Every row gives one point. The ring and each string are closed loops that go straight from each point to the next, and from the last back to the first. Before rounding, they use only three directions, however many columns there are. Count how often each string passes through the ring. Passing back the other way cancels.

Ring (6 x 3):
[[ 0.78  1.21  1.47]
 [-1.11  1.60 -0.62]
 [-2.20 -0.34 -2.04]
 [-0.60 -3.31 -2.59]
 [ 1.70 -3.05 -1.66]
 [ 2.39 -1.25  0.80]]
String (11 x 3):
[[-3.34  1.24 -2.18]
 [-1.19  2.24 -3.11]
 [ 0.12  0.98 -2.64]
 [-1.03 -0.74 -0.83]
 [-1.94 -1.59 -0.47]
 [-0.79 -1.13 -1.89]
 [-1.15 -1.58 -4.22]
 [-3.60 -3.86 -3.40]
 [-3.39 -3.21 -1.50]
 [-1.45 -1.53 -0.87]
 [-3.31 -1.35 -0.56]]
Times through: 0
String (22 x 3):
[[ 0.59 -1.87 -1.22]
 [ 0.21 -3.24 -0.14]
 [ 0.96 -3.81 -0.02]
 [ 0.82 -2.19 -0.33]
 [ 1.36 -1.20 -1.13]
 [ 3.47 -1.33 -1.52]
 [ 4.14 -1.31 -1.26]
 [ 2.79 -0.74 -1.43]
 [ 1.42 -1.10 -0.72]
 [ 0.18 -1.71  0.21]
 [ 1.57 -1.17 -0.99]
 [ 3.70 -1.31 -2.26]
 [ 3.71 -2.69 -2.00]
 [ 2.58 -3.93 -1.40]
 [ 0.64 -4.45 -0.24]
 [ 1.49 -4.57 -2.08]
 [ 1.71 -4.16 -3.26]
 [ 1.98 -3.94 -4.31]
 [ 0.35 -5.11 -2.44]
 [-0.38 -4.01 -0.91]
 [-0.03 -2.69 -0.91]
 [ 0.81 -1.11 -1.73]]
Times through: 1
